Each point is reached from the start by the listed moves, each made once or not at all, plus a little noise. Is the number of moves made odd or even? Then give how often each move was made.

Moves:
(1): [ 4.1  1.2  0.5 -0.1]
(2): [-1.0  4.9 -0.8 -1.1]
Start: [-0.8  2.6 -1.4 -0.2]
Points:
[-0.4  2.3 -1.1 -0.2] => even (0, 0)
[-1.6  7.6 -2.2 -1.0] => odd (0, 1)
[ 3.2  3.6 -0.9 -0.4] => odd (1, 0)
[ 2.3  8.6 -1.6 -1.6] => even (1, 1)

Moves:
(1): [ 5.6 -0.3  0.6  0.8 -0.6 -2.1 -0.8  0.1  0.6]
(2): [-0.3  6.9 -0.4  0.4 -3.1  1.3 -2.0  0.4  0.0]
(3): [-1.3  0.0  4.9 -1.3 -0.8  0.4 -0.2  1.0 -0.1]
(4): [-1.0 -0.4  1.3  6.6  0.4 -0.1 -1.1  0.7 -0.5]
(5): [ 0.7  1.3  0.3  0.8  3.9  1.5 -0.2  0.7 -0.8]
(6): [ 2.5 -1.6 -0.7  0.3 -2.5  6.9  2.4  0.4  1.1]
(7): [ 0.9  2.6  1.0  0.7  0.7 -2.3  7.1 -0.8 -0.6]
(8): [ 0.1 -0.1 -0.9 -0.2 -0.1 -0.5  0.5  4.5  0.7]
Start: [ 0.1  0.0 -0.6  0.1  1.2 -2.3  1.7 -2.7  0.4]
Points:
[ 2.2  0.8  1.3  7.8  0.1  2.3 10.1 -2.3  0.5] => odd (0, 0, 0, 1, 0, 1, 1, 0)
[ 6.3  3.7  5.9  1.0  4.4 -4.6  7.5 -2.0 -0.5] => even (1, 0, 1, 0, 1, 0, 1, 0)
[ 0.8  3.5  4.6  0.2  4.6 -3.1  8.8  2.5 -0.2] => even (0, 0, 1, 0, 1, 0, 1, 1)
[ 5.5  6.5 -1.7  1.2 -2.6 -3.6 -0.5  2.1  2.1] => odd (1, 1, 0, 0, 0, 0, 0, 1)
[-0.7 -0.5  0.7  6.7  1.6 -2.7  0.8 -2.2 -0.2] => odd (0, 0, 0, 1, 0, 0, 0, 0)

Moves:
(1): [ 6.2 -1.3  0.2  0.9  0.4  0.8  0.7 -0.3 -0.5 -0.5  1.2 -0.5  0.0  0.3
 -0.3  0.5]
(2): [ 0.6  5.7 -1.1 -0.2  0.9  0.2  1.1 -0.2  0.9 -0.4 -0.4  0.4 -1.0 -0.8
  1.2 -0.3]
(3): [-0.8  0.0  7.3  0.2  1.1  0.8  0.5 -0.4  0.3 -1.2 -0.7  0.9 -0.6 -0.1
 -0.9 -0.4]
(4): [-0.7  0.3  0.1  7.5 -1.0 -0.7 -0.4  0.0 -1.2  1.3  0.0  2.2 -0.8 -1.4
 -0.4 -1.8]
(5): [-0.5 -0.1 -0.4  0.8  5.6 -1.1  0.2  0.4 -0.5  0.1  0.4 -0.1  0.9 -0.2
 -0.2  1.5]
(6): [-0.4  0.9 -1.6  0.4  0.8  6.7  0.7  0.9 -0.1  1.1  0.1 -0.4 -0.4 -0.3
 -0.3  0.3]
(7): [-0.9 -0.9 -0.1 -0.4  0.0 -0.4  4.9 -0.8  0.4  0.3 -0.5 -0.3  0.3 -0.6
 -0.2 -0.1]
(8): [ 0.2  0.0  0.9  0.4 -0.5 -1.1  0.7  6.6 -0.3 -0.2 -1.3 -0.1 -0.3  0.1
  0.3 -0.7]
(9): [-0.1  0.1 -0.8  0.5 -0.1  0.7  0.1  0.0  5.3  0.0 -0.8  0.1  0.3  0.1
 -0.6  0.4]
(10): [ 1.2  0.4  1.0 -1.1 -0.1  0.0  0.3 -0.3 -0.1  5.5  0.9 -0.5  0.0 -0.7
 -1.2  0.1]
(11): [-0.5  0.7  0.3 -0.4 -0.4  0.3  0.0  1.1  0.6 -0.7  6.5 -0.7  1.7  0.2
  0.9 -0.6]
(12): [ 0.2 -0.7 -0.5 -0.6 -0.4 -0.5  0.6  0.0 -0.9  0.4 -0.4  6.3  1.7  0.3
  0.4  0.0]
(13): [ 0.6  1.2  0.1  0.6 -1.0  0.6 -0.8 -0.6 -0.4  0.5 -1.7 -1.4  5.8 -1.3
 -0.4  0.3]
(14): [-0.4  0.4  0.2  0.4  0.2 -1.0  1.0 -0.1 -0.5  0.5  0.1 -0.1  0.3  5.4
  0.6  0.2]
Start: [ 1.7 -1.3  1.0  2.6  1.0  0.7 -2.4 -0.6  1.8  0.4  1.9  1.2  0.0  1.1
  0.2 -2.4]
Points:
[ 6.3  2.7  6.6  4.3  3.3  2.2  6.0 -2.6  7.6 -1.0  1.0  1.8 -0.6  5.6
  0.3 -2.1] => even (1, 1, 1, 0, 0, 0, 1, 0, 1, 0, 0, 0, 0, 1)
[ 0.0  0.4  6.8  4.1  1.2  8.0  3.3  5.2  7.2  1.0 -2.8 -0.3  5.1 -0.8
 -1.8 -2.7] => even (0, 0, 1, 0, 0, 1, 1, 1, 1, 0, 0, 0, 1, 0)
[ 7.0  3.9 -0.8 12.0  7.3  4.9  6.9  5.5  5.3  8.1  1.6  1.9 -0.5  3.1
 -0.7 -1.9] => even (1, 1, 0, 1, 1, 1, 1, 1, 1, 1, 0, 0, 0, 1)
[ 2.1  0.7 -0.2  2.0  1.5  8.6 -1.5  0.9  7.5  6.3  8.8 -0.4  1.4  0.3
 -1.2 -2.4] => even (0, 0, 0, 0, 0, 1, 0, 0, 1, 1, 1, 0, 0, 0)
[ 2.6  7.1  0.8 10.7  4.2 -0.2 -1.5  6.4  6.2  6.5  5.6  1.1  6.9 -2.7
 -0.2 -3.4] => even (0, 1, 0, 1, 1, 0, 0, 1, 1, 1, 1, 0, 1, 0)
[ 0.8  2.1  8.8 10.9  5.6  6.6 -1.0  7.1  0.0  6.7  6.3  1.1  6.6 -2.4
 -2.4 -3.6] => even (0, 0, 1, 1, 1, 1, 0, 1, 0, 1, 1, 0, 1, 0)

Moves:
(1): [ 5.4  0.9  1.5 -0.3  1.8 -0.5  2.3  0.6  0.3 -0.1  0.1 -1.0  0.5  0.4
 -1.3  2.7 -0.1 -0.3 -0.8  0.5  0.7  1.1 -0.3  0.5]
(2): [ 0.8  4.7 -0.5  0.8 -2.5 -1.3 -0.3  0.4  0.7 -1.1 -1.0 -0.6  1.3  1.4
 -1.1  0.7 -0.1 -1.3 -0.1 -2.4 -0.5  0.6  0.9  1.4]
(3): [-1.1 -1.3  3.4 -1.8  0.5 -0.3  0.0 -0.8 -0.9 -0.3 -0.4 -1.2  0.4  1.3
  1.5  0.0  0.7 -0.3 -1.6 -0.2 -1.5 -0.5  0.7 -0.1]
(4): [ 0.0  0.0  1.9  3.6 -0.7 -0.8  0.2 -0.3  1.4  0.2 -0.9  0.2  0.2 -0.4
  0.8 -0.5 -1.2  0.3  0.1 -0.8 -0.6 -0.1 -0.9 -0.8]
(5): [-0.3  0.9 -0.3  1.5  4.7  2.1 -0.3  0.6  2.7 -1.4 -1.7 -1.5 -0.3  1.0
  1.3  0.5 -1.2  2.0  0.2  2.1 -1.4  0.9  2.0  1.6]
(6): [ 0.1  0.5  1.1  0.2  0.0  4.7  1.2 -3.6  0.9 -0.3  0.1  0.1  0.1  0.0
 -1.7  0.3  0.8 -0.9  0.2 -1.3  1.5 -0.3 -0.5 -0.8]
(7): [-0.7  0.5 -0.3  0.1  0.6 -0.7  2.6  0.4  0.1 -0.5  0.4  0.5 -0.8 -0.5
 -1.5 -0.9 -1.3  0.6 -1.2 -0.9 -0.2  0.4 -0.1  0.6]
(8): [ 1.3 -0.5  1.5 -1.0  0.2  2.6 -0.3  4.9  2.0  0.5 -1.4  0.1 -0.4 -0.8
 -0.5 -0.8 -0.1 -0.1 -0.8 -1.2 -1.3 -0.2 -2.0 -0.4]
(9): [-0.2  1.1  0.7 -0.9 -2.1 -0.5  0.5  0.2  2.1 -0.4  1.0 -0.8 -0.5 -1.7
  0.3 -0.9 -2.7  0.6  0.0  2.4  0.4 -0.6  2.3 -0.1]
(10): [-0.2  0.8 -0.4 -0.6  0.5 -0.1 -0.7 -0.3  0.5  2.0  0.3 -0.1 -0.2  0.7
 -0.6  0.2  0.3 -0.4 -0.7  0.8 -0.9 -0.8 -1.3 -0.2]
(11): [ 0.0 -0.2 -0.5  1.6  0.2  1.2  1.6  1.5 -0.8  0.3  4.3 -3.1  1.1  0.0
 -0.8 -3.0  1.7 -1.3  1.1  0.8 -0.6  1.8  0.4 -0.1]
(12): [-0.5  1.0  1.6 -0.6  0.7  0.0  0.4  0.7  1.6  0.7  2.6  3.4 -0.9  0.1
 -1.2  0.2  1.8 -0.2  2.1 -0.9  1.3 -1.9  2.1 -0.6]
(13): [-1.3 -0.5 -0.4  0.0  0.6 -0.5  0.5 -0.2  0.7  0.3 -1.4  1.5  4.2 -1.7
 -1.7  0.4 -0.7 -0.3  0.5  0.0  0.3  0.2 -0.2  1.5]
(14): [ 0.8 -0.7 -1.5 -0.4 -1.0  0.4  2.0 -0.1  1.5 -0.5  0.5 -0.5  0.0  3.7
 -2.0 -0.3 -0.6 -0.8  0.6  0.3  0.6  0.3  0.2 -0.5]
(15): [ 0.5  1.2 -1.2  0.8 -0.3 -0.3  1.1 -0.3  0.1  2.1 -0.8  2.0  0.8  0.4
  3.6 -0.9 -0.4  1.8  0.1 -1.0  0.0  0.2 -0.3  1.9]
(16): [-0.9 -0.9 -0.3 -0.4 -0.4 -0.1  0.6  0.1  1.6 -0.4  1.3 -1.0 -0.5  0.3
  0.8  2.2  1.1 -0.3 -0.3 -1.3  0.6 -1.0 -0.3  1.5]
(17): [ 0.1 -0.9 -0.5 -0.2  1.2 -0.8 -0.1 -0.6  2.5  0.5 -2.7 -1.5 -1.5 -1.0
  1.6 -1.7  4.2 -0.7 -0.1 -0.6  1.3 -0.4  2.3 -1.1]
(18): [-0.4 -0.5  0.2  1.1 -0.3  0.8 -0.3  0.6 -0.4  0.3  0.6  0.2  1.0  0.1
 -2.5  0.1  2.5  4.2 -1.6 -0.3  1.3 -1.6  0.2 -0.1]
(19): [-0.3 -0.4 -0.2 -1.3  0.7  0.2  1.7 -1.2 -0.5  0.2 -1.7 -1.4 -0.6 -0.6
  0.0  0.5 -0.7  0.6  3.0 -0.2 -0.8 -1.4  0.2  0.7]
(20): [-2.1  1.0  0.2  1.4 -2.0  0.9  2.1  1.0 -0.6  0.5  0.1  2.2 -0.3 -0.4
  0.7  1.0  2.6 -0.5  0.1  2.7 -0.2  0.4 -0.1 -0.1]
(21): [-0.8  0.8  1.1  1.0  0.7 -0.2  0.3  0.6 -1.0  1.6 -1.0 -0.8 -0.3  0.8
 -0.4  0.0 -2.3 -0.6  0.1 -1.2  3.6 -0.7  0.3  0.4]
(22): [-0.7 -0.3  0.9  0.6 -1.3 -0.1 -1.0  0.4  0.3  3.5  0.5  1.6 -1.2  0.1
 -1.4  0.5 -0.1  1.2 -0.2 -1.1  0.1  3.2  0.2  0.4]
(23): [-0.7 -1.0 -0.9  2.5  0.4  1.3  0.8  1.7 -0.6  1.7 -0.1 -0.2  1.2 -0.7
  0.4  1.2 -2.4 -1.5 -1.1 -1.2 -1.8 -2.0  4.3  0.3]
(24): [ 0.3 -2.7  0.0  0.1  0.0 -1.0  0.9 -0.7 -1.4 -0.9 -0.4 -0.2 -1.4  0.6
 -2.2 -2.1 -0.8 -0.9 -1.5  0.1 -0.1 -1.4  0.0  5.1]
Start: [-1.4  0.6 -1.1 -0.2 -2.8 -0.4  1.2 -0.6 -2.3 -1.3  1.2  0.2  0.8  0.2
 -0.5  2.4 -4.6  1.4 -0.4  3.0  0.5  3.7 -1.0  0.3]
Points:
[ 1.9 -0.2  0.6  2.6 -4.2  0.6 10.1  7.2  2.6  5.5 -2.0  2.9 -2.7 -3.5
 -0.8  0.5 -5.7  1.8 -5.9  2.5 -0.7  4.4  5.4  7.4] => even (1, 0, 0, 0, 0, 0, 1, 1, 1, 0, 0, 0, 0, 0, 1, 0, 1, 0, 0, 1, 0, 1, 1, 1)
[-3.1  2.8 -0.8  7.4  0.2  4.0  8.1  8.0 10.2  4.7  2.3 -3.8 -0.6  3.4
 -7.2  1.1 -0.7  4.0  0.7 -3.9 -2.5  1.5  6.9  3.0] => odd (0, 1, 0, 1, 1, 0, 1, 1, 0, 1, 1, 1, 0, 1, 0, 1, 1, 1, 1, 0, 0, 1, 1, 0)
[ 2.0  0.2  4.9 -0.8 -1.1 -1.3  9.3  5.1  0.6  1.8 -0.8 -8.4 -2.4  2.2
 -6.0  0.4 -2.4 -1.8 -2.7 -4.7  1.6  5.3  1.1  9.4] => even (1, 1, 1, 0, 0, 0, 1, 1, 0, 0, 1, 0, 0, 0, 0, 1, 1, 0, 1, 0, 1, 1, 0, 1)
[-0.5  2.0  0.2  2.6  3.0  1.2 12.0  2.2  3.4  0.6 -0.4 -4.1  4.5  5.1
 -6.0  2.6  0.2 -4.5  1.5  4.7 -3.1  0.6 10.0  8.8] => even (1, 1, 1, 0, 1, 0, 0, 0, 0, 1, 1, 1, 1, 1, 0, 0, 1, 0, 1, 1, 0, 0, 1, 1)
[  1.8   8.3   3.1   0.7  -7.9   5.2   8.0   3.3   5.2   4.9  -1.0   1.8
   4.0   2.6 -10.3   6.4  -7.6  -1.9  -1.3   2.6   4.7   7.1  -1.3   2.6] => odd (1, 1, 0, 0, 0, 1, 0, 1, 1, 1, 0, 0, 1, 1, 0, 0, 0, 0, 0, 1, 1, 1, 0, 0)
[ 5.7  1.6 -3.6  0.4 -1.8  0.4  9.6  4.1  3.0  2.3 -2.2 -4.3  5.8  3.4
 -8.3 -2.0  0.7  2.1 -0.6 -0.3  0.5  2.1 -0.9  8.9] => even (1, 1, 0, 0, 0, 0, 0, 1, 0, 1, 1, 0, 1, 1, 1, 0, 1, 1, 1, 0, 0, 0, 0, 1)
[-5.6  3.9  7.4  2.0 -3.7  2.1  7.2 -4.1  1.9  7.7  1.9  3.7 -1.1  0.4
 -3.6  1.1 -7.4  8.5 -0.2 -1.7  4.7 -0.2  1.8  1.6] => even (0, 0, 1, 1, 0, 1, 1, 0, 1, 1, 0, 1, 0, 0, 1, 0, 0, 1, 1, 0, 1, 1, 0, 0)
[ 0.8  2.7  1.3  6.3 -1.3  7.1 14.3  4.2 12.5  3.1  0.4 -1.2  2.2 -0.5
 -2.3  1.0 -2.6  2.8 -0.9  3.6  1.6  9.6  1.6  4.3] => odd (1, 0, 0, 1, 1, 1, 1, 1, 1, 0, 1, 0, 1, 1, 1, 1, 1, 0, 0, 1, 0, 1, 0, 0)
[ -5.2   7.7   2.1   7.6  -4.4   8.2  11.0   4.4   7.3   4.1  -0.1  -2.2
   4.4   1.8 -11.5   0.2  -7.8   4.9   0.8   2.6   1.8   5.8   0.6   3.9] => even (0, 1, 0, 1, 1, 1, 1, 1, 1, 1, 1, 0, 1, 1, 0, 0, 0, 1, 1, 1, 1, 1, 0, 0)
[-2.0  0.6  1.5 -0.2 -6.4  7.7  8.8  3.0  3.7  0.8  8.5  1.2 -1.6  2.3
 -8.6 -3.0 -1.6 -3.0  0.9  6.7  0.9  1.1  0.2  2.6] => odd (0, 0, 0, 0, 0, 1, 0, 1, 1, 1, 1, 1, 0, 1, 0, 0, 0, 0, 0, 1, 0, 0, 0, 1)
[ 1.4  2.6  5.2  5.7  1.6  3.6  6.9  9.7  1.9  5.4  4.0 -2.0  2.5  4.9
 -4.5  3.5 -4.2  4.0 -4.7 -4.3  0.9  2.6  7.0 12.3] => even (1, 1, 1, 0, 1, 0, 0, 1, 0, 0, 1, 1, 0, 0, 1, 1, 0, 1, 0, 0, 1, 1, 1, 1)
[-4.6  7.9 -0.1  3.5 -2.3  4.9  9.7  9.0  5.8  2.4 -0.1  0.5  0.2  3.1
 -7.7  4.1 -8.9  3.9  0.1  3.0  0.7 -2.7  8.1  3.1] => odd (0, 1, 0, 0, 1, 0, 1, 1, 1, 1, 0, 1, 0, 1, 0, 0, 0, 1, 1, 1, 1, 0, 1, 0)

Moves:
(1): [ 3.7  0.4 -0.5  1.0  0.1  0.2  0.2  0.8 -1.5 -0.4 -0.9  0.0  1.7 -0.7
  1.3 -2.2 -1.8 -1.5  0.5  0.5  0.1 -0.7 -0.9  1.1  1.5  0.3]
(2): [-1.3  3.8  1.8  3.6  0.2  0.8 -1.4 -1.3  0.0  2.9  0.1  0.5 -1.7 -1.3
 -2.5 -0.8 -2.0  2.7  1.3 -1.4  1.0  1.1  1.7  1.9  0.5 -1.3]
(3): [ 2.2  2.2  4.4 -1.6 -2.9 -0.3  2.0  1.3  0.9  1.1  0.9  0.4 -0.7 -1.9
  1.8  0.4 -0.7  2.2 -4.0  0.7  1.7 -1.1 -1.0 -1.8  1.9  0.1]
(4): [-4.1 -1.6  0.8  4.4 -1.2  0.7  1.2  1.7  1.7 -1.6  0.8 -0.6  0.4 -0.5
 -5.1 -1.5  2.6 -1.9 -0.7 -0.2  0.0  2.5 -2.2  2.1 -2.9 -1.8]
(5): [-0.7 -0.2  1.0  0.2  2.2 -1.0 -1.4  0.8 -1.7  3.6  0.8 -1.8 -0.8  2.5
  0.5 -0.5  0.8  0.7  1.0  1.2  1.7 -0.9 -3.7  2.2  1.5  1.6]
(6): [-0.1 -0.8  0.9 -0.4  0.9  3.9 -1.0  0.9  0.2  0.4 -0.7  0.1 -4.0  1.8
 -1.8 -1.0  1.7 -1.4 -0.6 -0.9 -3.8 -1.2 -1.1 -0.1  2.7  1.3]
(7): [-1.7  0.4 -0.8 -1.2  1.2 -0.6  2.8 -1.5  0.0  0.5  1.0  0.9 -1.8 -1.8
 -0.7 -0.8 -2.6 -0.3 -0.9  1.2 -1.0 -0.5 -2.3  1.8  0.6 -1.7]
(8): [-1.8  1.9 -3.6  0.6  2.0 -1.8  1.0  2.8  0.5  1.1 -0.8  2.1 -0.1 -0.7
  1.5  0.8  2.2  2.5 -1.1  2.3 -0.3  1.2  0.5 -0.1  1.4 -0.9]
(9): [ 1.0  1.7 -0.2  0.2  2.0 -1.1 -0.8  0.6  3.2 -0.1  0.2  1.0  0.6  1.6
  1.0  2.1 -0.2  0.5  1.8  0.3 -0.6 -2.8 -0.1 -1.0 -1.5 -1.2]
(10): [ 1.2 -1.2 -4.1  0.8 -3.2  2.3 -0.9 -1.0  1.7  3.0  1.5  0.1  0.7  1.5
  1.5 -0.1  1.1  0.7  0.7  0.1 -0.9 -1.3 -1.5  4.1  0.8  2.3]
(11): [ 0.7  2.4  0.1 -0.8 -1.5  1.0 -2.2 -0.8 -0.6 -2.3  2.8  1.6 -0.7 -0.8
 -0.5  0.3  3.5 -0.8  1.5 -0.3 -0.9  1.0 -3.5 -1.1 -0.1  1.1]
(12): [-0.9  1.1  1.8  1.3 -2.7  0.6 -0.2 -2.3 -2.0  0.9 -1.5  2.4  1.3  4.0
 -2.9  0.5  1.8 -1.0  0.5  0.8 -0.1 -0.5 -1.0 -1.4  1.1  0.5]
(13): [-2.0  0.3 -2.0  1.7  1.9  1.1 -0.8 -0.3 -1.2  1.5  0.0 -1.6  3.6 -0.3
  0.1 -0.1  1.2 -0.6 -2.2 -2.2 -2.9  0.1 -0.6 -0.3 -2.6 -1.9]
(14): [ 0.3  2.5  1.3 -1.9 -2.5 -0.5  0.0  1.2  1.0 -1.6  0.2 -3.2 -1.0  1.2
 -1.8 -4.0  1.0 -2.6 -0.5  2.8  1.6  0.9  0.1 -2.3  0.3 -2.1]
(15): [-1.0  2.9  2.3  3.0 -0.4  1.5 -0.4 -1.4 -0.2 -1.7 -0.4 -0.3 -1.4  3.6
  4.7  2.4  0.3  1.1  0.3  0.3  0.7  1.5  1.2  0.0 -1.3 -1.5]
(16): [ 1.4  3.7 -0.9  0.9 -1.5 -0.1 -0.1  0.3 -0.4 -2.6  2.1 -2.6  0.5  1.4
 -0.9  5.6  1.0 -2.4 -1.3 -2.0 -1.7  0.5  0.4  0.7  1.0  0.5]
(17): [ 2.7 -1.3  0.1  1.0  1.1 -0.5  2.2 -1.7 -0.4 -0.4 -0.9 -1.8 -2.0 -2.5
 -1.9 -1.2  3.8  1.0 -0.4  1.1  0.2 -0.8  0.1 -0.4 -1.0 -0.3]
(18): [ 0.0 -0.1 -0.2  1.3  1.5  1.5  1.4  0.3  1.1  1.1  1.4  0.4  1.3 -0.4
 -0.9  0.8 -0.9  1.8  0.2  1.2 -0.8  1.5 -0.7 -1.7 -0.2 -1.0]
(19): [-1.1 -2.7  1.3 -0.8 -2.5  0.6 -1.5  1.2 -2.0  2.6  2.9  0.7  0.8 -2.1
  0.5  0.9  2.5  0.8  5.1  0.9 -2.0 -1.8  1.8  0.4 -0.9 -1.8]
(20): [-1.2  0.5 -0.2  1.1 -0.3  0.1 -1.3  2.4 -0.4  1.7 -0.4 -1.3 -1.4 -0.3
 -0.2  0.7  0.7 -1.7  0.6  3.5  1.2 -0.3 -0.2 -0.5 -1.5  1.0]
(21): [ 0.4  0.6 -0.2 -2.1  2.2  3.5  0.1  1.6 -0.3  1.1  0.6 -0.7  1.2  0.2
  0.6  0.2  1.6 -2.3  1.6 -0.9  3.9  0.2  1.0 -0.7  0.3  1.2]
(22): [-0.1  0.0  0.1 -1.4 -1.1 -1.9  2.1 -2.0  2.8  2.4  0.0  0.0 -0.5 -1.1
  0.5 -0.7 -0.1 -1.7  1.5 -0.9 -2.3  2.2 -0.7 -0.5  1.2  1.6]
(23): [ 1.3 -0.8  1.0 -0.4  0.4 -0.6 -1.7 -1.1  0.5 -0.5  1.9  2.1  1.0  0.0
 -0.4 -0.6 -0.1 -1.7 -1.1 -0.8 -1.3  0.7  1.8  1.4 -0.8  0.3]
(24): [ 0.2  0.0  0.3 -3.9  1.3  1.0 -1.3 -1.0  2.0 -0.2 -2.3 -2.5  1.7 -0.4
 -0.2  1.3  1.7  0.4  0.2  2.2 -1.4 -0.5 -1.0  3.2  2.2  0.4]
Start: [-0.1 -0.9  1.6 -1.6  0.1  0.8 -2.1  0.6  3.3  0.4 -0.6 -3.3  2.5  5.3
  0.3 -1.1 -2.8 -0.8 -2.4  1.3  2.9 -3.0  0.9  0.9 -2.3  5.8]
Points:
[-8.2 10.3  1.1  5.4  0.7  8.5 -6.4 -1.3  4.1  8.3  2.7 -7.6  1.4  9.6
 -6.8 -4.7 14.9 -4.6 -1.6 11.1  4.5  1.5 -9.1 11.0 -3.8  3.2] => even (0, 1, 0, 1, 1, 0, 1, 1, 0, 1, 1, 1, 1, 1, 1, 0, 1, 0, 0, 1, 1, 0, 1, 1)
[ 0.8 11.2  0.0  2.3 -7.1  1.9 -3.8  4.8 10.2 11.1 10.3 -0.3  1.1  1.2
  2.0  8.7  4.5  3.8  3.8  5.6 -3.0 -2.8 -2.6  1.5  0.3  6.5] => odd (0, 1, 1, 0, 0, 0, 0, 1, 1, 1, 1, 0, 0, 0, 0, 1, 0, 1, 1, 1, 0, 1, 0, 0)
[-0.1  0.9  3.4  0.3 -4.9  7.0 -9.0 -1.5  3.1  9.1  7.2 -8.9 -3.5  8.7
  1.6 -5.2 13.6 -7.0  3.9  6.1 -5.7 -3.1 -5.7  3.9 -4.1  7.0] => even (0, 0, 0, 0, 1, 1, 0, 0, 0, 1, 1, 0, 1, 1, 1, 0, 1, 0, 1, 1, 0, 1, 1, 0)
[ 3.7  4.4  6.6  5.2  2.3  8.2 -8.4  3.5  2.1  2.7  8.9 -4.9 -0.4  4.9
 -8.5  0.0 10.5 -7.3  6.0 -1.1 -0.6 -4.9 -4.0  7.5 -2.2  5.9] => even (1, 1, 0, 1, 1, 1, 0, 0, 1, 0, 1, 0, 0, 0, 0, 1, 1, 0, 1, 0, 1, 0, 1, 0)
[-2.1  6.9 -3.4  7.8  1.9  1.9 -3.7 -1.0  3.8 12.7 -0.5 -4.4  4.1  9.0
  7.8 -2.5 -1.1  3.1 -0.3  1.1 -0.6  0.3 -3.5  9.6  0.9  6.0] => even (1, 1, 0, 0, 1, 0, 0, 1, 0, 1, 0, 0, 1, 0, 1, 0, 0, 0, 0, 0, 0, 1, 0, 0)
[ 7.1 11.6  7.8 -0.1 -4.5  6.0  2.1 -3.2 -1.1 -3.5  2.8 -3.5  0.9  6.7
  1.7  3.8  3.8 -5.0 -4.5  2.7  5.7 -3.3 -5.1 -0.5  2.0  6.1] => odd (1, 0, 1, 0, 0, 0, 1, 0, 0, 0, 1, 1, 0, 0, 1, 1, 1, 0, 0, 0, 1, 0, 0, 0)
